Rows are points. To make a cloud, some directions were put in groups of two or more. Within a group, all points are equally far from the middle, so they leave a hole (a ring in 2 directions, a hollow ball in 3). The other directions are filled evenly. Then the cloud was stretched, turned, moved and blurred a little. How many holes are there, and how many directions does each take, smallest first?

Cloud, 15 rows:
[[-0.22 -0.11]
 [ 0.61 -0.39]
 [-0.48  0.04]
 [ 0.14 -0.42]
 [ 0.05 -0.07]
 [ 0.41  0.05]
 [ 0.06 -0.54]
 [-0.16 -0.18]
 [ 0.36  0.30]
 [ 0.41 -0.34]
 [ 0.55  0.08]
 [ 0.40  0.00]
 [-0.16 -0.35]
 [ 0.33 -0.23]
 [-0.55 -0.36]]
Holes: 0

Cloud, 21 rows:
[[-0.12  0.42 -0.48]
 [-0.22 -0.41  0.28]
 [-0.16 -0.19 -0.53]
 [ 0.45  0.03 -0.08]
 [ 0.53 -0.25  0.15]
 [ 0.40 -0.45  0.17]
 [ 0.46 -0.16 -0.16]
 [ 0.11  0.42 -0.54]
 [ 0.27 -0.14 -0.57]
 [-0.33  0.30 -0.41]
 [ 0.09  0.14  0.18]
 [-0.22 -0.37  0.16]
 [ 0.10  0.33 -0.31]
 [ 0.10  0.20  0.04]
 [ 0.34  0.01 -0.70]
 [-0.25 -0.36  0.18]
 [ 0.21  0.37 -0.55]
 [ 0.45 -0.25 -0.08]
 [ 0.16 -0.15 -0.64]
 [ 0.29 -0.54  0.24]
 [-0.06 -0.27 -0.40]]
Holes: 1 (2)

Cloud (31 x 4):
[[ 0.14  0.23 -0.09  0.56]
 [ 0.11  0.20 -0.56 -0.17]
 [ 0.34 -0.15  0.26  0.25]
 [ 0.26 -0.55 -0.30 -0.03]
 [ 0.04  0.68  0.01 -0.15]
 [-0.65  0.26  0.15  0.12]
 [ 0.41 -0.36 -0.29  0.03]
 [ 0.00 -0.33  0.23  0.60]
 [ 0.48 -0.20 -0.34  0.10]
 [-0.04  0.36  0.37 -0.10]
 [-0.64  0.28  0.17  0.12]
 [ 0.51 -0.19 -0.22  0.14]
 [-0.11 -0.82 -0.23  0.05]
 [ 0.23  0.15 -0.56 -0.08]
 [ 0.26 -0.15  0.18 -0.21]
 [ 0.35 -0.12 -0.50  0.03]
 [-0.08 -0.81 -0.10 -0.13]
 [ 0.31  0.30 -0.50 -0.03]
 [ 0.38 -0.21  0.15  0.00]
 [-0.68 -0.61  0.32 -0.10]
 [ 0.41 -0.14  0.14  0.33]
 [ 0.44 -0.17  0.12  0.20]
 [ 0.04  0.37 -0.11  0.51]
 [ 0.30 -0.10  0.30  0.07]
 [-0.43 -0.53  0.46  0.27]
 [ 0.27 -0.40 -0.45  0.02]
 [ 0.12 -0.11  0.13 -0.37]
 [-0.44  0.00 -0.16  0.42]
 [-0.36 -0.40  0.51  0.28]
 [ 0.02  0.58 -0.09  0.34]
 [ 0.26  0.29 -0.52 -0.08]]
Holes: 2 (2, 2)

Cloud, 49 rows:
[[-0.15 -0.09  0.49  0.23 -0.62  0.03]
 [ 0.04  0.11 -0.56 -0.28  0.28 -0.23]
 [ 0.06  0.03 -0.02  0.36 -0.15 -0.58]
 [ 0.13 -0.08 -0.47 -0.23  0.59 -0.19]
 [ 0.52 -0.08  0.12 -0.08  0.65 -0.18]
 [-0.26 -0.36 -0.06 -0.57 -0.17  0.04]
 [ 0.64  0.20 -0.27 -0.06 -0.09 -0.06]
 [ 0.28 -0.16 -0.07 -0.14  0.16  0.63]
 [-0.29 -0.40  0.64  0.14  0.31  0.22]
 [ 0.28  0.51 -0.03 -0.24  0.44  0.33]
 [ 0.44 -0.51  0.13  0.22 -0.19  0.33]
 [ 0.26 -0.68  0.27 -0.02  0.28  0.28]
 [ 0.01 -0.47 -0.48 -0.04 -0.36  0.20]
 [ 0.13 -0.39 -0.19  0.17  0.68 -0.17]
 [-0.29  0.02 -0.53 -0.01 -0.08  0.25]
 [ 0.26 -0.23 -0.66  0.40  0.04 -0.10]
 [ 0.62 -0.02 -0.17  0.23  0.44  0.20]
 [ 0.14  0.53  0.11 -0.26  0.54  0.31]
 [ 0.12  0.00  0.40 -0.72  0.21  0.20]
 [ 0.39  0.20  0.56  0.24  0.13 -0.17]
 [-0.01  0.32 -0.02  0.50 -0.07 -0.31]
 [ 0.71  0.19 -0.23  0.08  0.14 -0.01]
 [ 0.44  0.08  0.37  0.24  0.53 -0.16]
 [ 0.35  0.22 -0.29 -0.04  0.29  0.48]
 [ 0.06  0.06  0.47 -0.44 -0.21  0.49]
 [-0.47  0.17  0.07  0.06  0.54 -0.20]
 [-0.10 -0.76 -0.12  0.20  0.26 -0.08]
 [ 0.29  0.11 -0.16 -0.34  0.77  0.15]
 [ 0.33 -0.50  0.32 -0.44  0.13  0.27]
 [ 0.10  0.08 -0.71  0.07  0.02  0.17]
 [ 0.26 -0.63  0.56 -0.12  0.13  0.02]
 [-0.63 -0.12 -0.08  0.16 -0.21  0.13]
 [-0.12  0.04 -0.01  0.31  0.05 -0.60]
 [-0.43 -0.10  0.67 -0.35  0.07 -0.17]
 [-0.70 -0.34  0.18  0.08 -0.05  0.03]
 [ 0.16  0.15 -0.15 -0.37  0.78  0.21]
 [ 0.54 -0.15 -0.26  0.32  0.22  0.30]
 [ 0.11 -0.11  0.15 -0.70  0.28 -0.04]
 [ 0.36 -0.35  0.07  0.51  0.04  0.26]
 [ 0.47 -0.19 -0.14 -0.06 -0.48 -0.13]
 [-0.46 -0.23  0.67 -0.27  0.17  0.32]
 [ 0.56 -0.08 -0.06  0.38  0.41  0.14]
 [-0.08  0.29  0.05 -0.30  0.73  0.34]
 [-0.26  0.22 -0.39  0.10 -0.10  0.30]
 [ 0.15 -0.27 -0.27 -0.35 -0.27 -0.26]
 [ 0.16  0.11  0.64  0.06  0.47 -0.25]
 [ 0.66  0.05  0.16  0.18  0.43 -0.10]
 [ 0.30 -0.16  0.24  0.44  0.51  0.14]
 [ 0.09  0.13  0.16  0.61  0.12  0.12]]
Holes: 3 (2, 2, 2)

Cloud, 88 rows:
[[ 0.38 -0.75 -0.43  0.20 -0.13  0.04  0.02  0.25]
 [-0.36  0.01  0.29  0.00  0.00 -0.17 -0.10  0.12]
 [-0.48 -0.47 -0.03  0.08  0.20 -0.02  0.23  0.46]
 [ 0.30 -0.14 -0.06  0.29  0.14  0.15  0.29  0.18]
 [-0.21 -0.44  0.30  0.11 -0.05  0.31 -0.18 -0.39]
 [-0.23 -0.07 -0.10 -0.27  0.69  0.06  0.07 -0.38]
 [-0.25  0.04 -0.25 -0.37  0.53  0.47  0.34 -0.41]
 [-0.10  0.33 -0.07 -0.08 -0.38  0.49 -0.10 -0.05]
 [ 0.07 -0.11 -0.25 -0.01 -0.07  0.64 -0.03 -0.30]
 [-0.12 -0.82 -0.34  0.19 -0.07 -0.50  0.27  0.33]
 [ 0.41 -0.11 -0.37 -0.40 -0.24 -0.28  0.68  0.54]
 [-0.13  0.25 -0.23 -0.23 -0.49 -0.20 -0.04  0.21]
 [-0.26  0.11 -0.37 -0.25 -0.18  0.70 -0.14  0.09]
 [-0.43 -1.10  0.04  0.07 -0.16  0.50  0.47  0.12]
 [ 0.50 -0.53 -0.28  0.01 -0.15  0.29  0.05  0.21]
 [ 0.00 -0.37 -0.14 -0.34 -0.08 -0.41  0.18 -0.13]
 [-0.29  0.48  0.03 -0.50  0.11 -0.14  0.17 -0.26]
 [ 0.08 -0.45 -0.11 -0.02 -0.09  0.28 -0.44 -0.58]
 [-0.11 -0.90  0.00  0.24  0.17  0.03  0.29  0.38]
 [ 0.10 -0.29  0.33 -1.13 -0.10  0.09  0.27 -0.30]
 [ 0.40  0.02  0.07 -0.76  0.00  0.46  0.28  0.05]
 [-0.07 -0.06  0.57 -0.40 -0.07 -0.20  0.14 -0.22]
 [-0.21 -0.15  0.28 -0.64  0.34  0.20  0.42 -0.01]
 [-0.45  0.34 -0.23 -0.15 -0.24  0.43  0.44 -0.39]
 [-0.15  0.22 -0.33 -0.17  0.00  0.29  0.19  0.09]
 [-0.03 -0.26  0.08  0.28  0.20  0.00  0.19 -0.03]
 [-0.04 -0.16 -0.15 -0.17 -0.40  0.52  0.31  0.53]
 [-0.53 -0.15 -0.32  0.55  0.29  0.09 -0.34  0.35]
 [ 0.40  0.13 -0.07 -0.04  0.17  0.76  0.06  0.04]
 [ 0.30  0.02  0.21 -0.47 -0.46  0.42  0.54 -0.03]
 [-0.41 -0.91  0.26  0.01 -0.04  0.57  0.48  0.06]
 [ 0.23 -0.21  0.09 -0.57  0.09 -0.80  0.32 -0.09]
 [-0.19 -0.52 -0.23 -0.88  0.21  0.10 -0.13 -0.10]
 [ 0.09 -0.40 -0.50 -0.46  0.04 -0.08  0.80  0.23]
 [ 0.15  0.10 -0.12 -0.24 -0.15 -0.12 -0.32  0.24]
 [-0.63  0.01  0.61  0.03 -0.36  0.22  0.22  0.27]
 [ 0.06 -0.45  0.25 -0.31 -0.22  0.08  0.34  0.01]
 [ 0.12 -0.22  0.22 -0.21 -0.14 -0.08  0.35 -0.30]
 [ 0.37 -0.16 -0.43 -0.51  0.30 -0.42  0.23 -0.19]
 [-0.28 -0.13 -0.58 -0.25 -0.02 -0.05  0.16  0.25]
 [-0.26 -0.09  0.30 -0.45  0.12 -0.27  0.32  0.05]
 [-0.52 -0.16 -0.42  0.20  0.13  0.01 -0.56  0.17]
 [-0.43  0.05 -0.32 -0.61 -0.12  0.40  0.02 -0.12]
 [ 0.21 -0.08  0.33 -0.14  0.15  0.04  0.14 -0.66]
 [ 0.17 -0.13 -0.29  0.38 -0.42  0.09  0.36  0.22]
 [ 0.11 -0.25  0.06 -0.20  0.35  0.15  0.56 -0.01]
 [-0.22 -0.60  0.84 -0.16 -0.22  0.04  0.70  0.16]
 [ 0.03 -0.18 -0.42 -0.04  0.11  0.08 -0.09 -0.20]
 [ 0.05  0.45 -0.48 -0.33  0.21  0.39 -0.43 -0.42]
 [ 0.05  0.35  0.18 -0.32  0.41 -0.11 -0.36 -0.18]
 [-0.51 -0.49  0.07  0.56 -0.14 -0.05  0.31  0.71]
 [ 0.06  0.47  0.19 -0.02 -0.62 -0.02  0.15  0.07]
 [-0.46 -0.30  0.31 -0.15 -0.07  0.19 -0.12 -0.35]
 [-0.39 -0.21 -0.25  0.79  0.23  0.37  0.18  0.60]
 [ 0.34 -0.28 -0.19  0.17 -0.35 -0.08 -0.15  0.09]
 [ 0.15 -0.22 -0.02 -0.07  0.14 -0.19 -0.38  0.09]
 [ 0.37 -0.66  0.08  0.36  0.22 -0.06 -0.09  0.00]
 [-0.08  0.34 -0.56 -0.16  0.01  0.55  0.36  0.09]
 [ 0.11 -0.04 -0.14  0.15 -0.60  0.07  0.16  0.84]
 [-0.26  0.02 -0.41 -0.87 -0.32 -0.02  0.67 -0.12]
 [ 0.35 -0.08  0.19 -0.36  0.42 -0.36  0.51 -0.15]
 [-0.09 -0.16  0.15 -0.16 -0.32 -0.14  0.14  0.29]
 [-0.05 -0.33 -0.65 -0.03  0.29  0.11  0.19  0.08]
 [-0.36 -0.29  0.02  0.33  0.02 -0.55  0.07  0.28]
 [ 0.60 -0.04 -0.43 -0.46  0.30 -0.30  0.20 -0.20]
 [ 0.20 -0.28  0.19 -0.87  0.05  0.31  0.84  0.04]
 [ 0.01  0.22  0.21  0.21  0.31  0.33 -0.13  0.40]
 [ 0.10  0.70 -0.02 -0.38 -0.09  0.35  0.16 -0.65]
 [ 0.30 -0.39 -0.23 -0.04 -0.29 -0.01  0.54  0.14]
 [ 0.23 -0.16  0.19  0.18 -0.50 -0.26  0.40  0.22]
 [-0.06 -0.01 -0.50  0.48 -0.34 -0.06  0.25  0.57]
 [-0.33  0.16 -0.33 -0.32 -0.17 -0.29 -0.16 -0.20]
 [ 0.06 -0.11 -0.57 -0.34 -0.04 -0.47  0.15  0.24]
 [-0.36 -0.23 -0.07 -0.27 -0.44 -0.67  0.47  0.39]
 [ 0.42 -0.45 -0.16  0.12  0.05 -0.33 -0.09 -0.02]
 [-0.05 -0.52 -0.09 -0.41 -0.37  0.27  0.46 -0.24]
 [ 0.25 -0.42 -0.21 -0.24 -0.06  0.19 -0.32 -0.46]
 [ 0.08 -0.87 -0.29  0.14  0.05  0.11  0.12  0.50]
 [-0.07  0.00 -0.57  0.45  0.26  0.00 -0.68  0.02]
 [ 0.17  0.13  0.17 -0.61 -0.17  0.27  0.51 -0.25]
 [-0.52  0.31  0.02  0.36 -0.02 -0.39  0.36  0.42]
 [-0.49  0.45 -0.36 -0.14 -0.06 -0.30  0.26 -0.09]
 [ 0.23  0.44  0.10 -0.49 -0.04 -0.12  0.31 -0.59]
 [-0.60 -0.48 -0.04 -0.45 -0.04 -0.34  0.17  0.12]
 [-0.63  0.01 -0.23  0.22  0.33 -0.40 -0.16  0.29]
 [-0.29 -0.51  0.40  0.42 -0.02 -0.34  0.06  0.11]
 [-0.67 -0.33 -0.08  0.66  0.07 -0.50 -0.42  0.29]
 [-0.28 -0.34 -0.41 -0.33  0.18 -0.07  0.10  0.24]]
Holes: 0
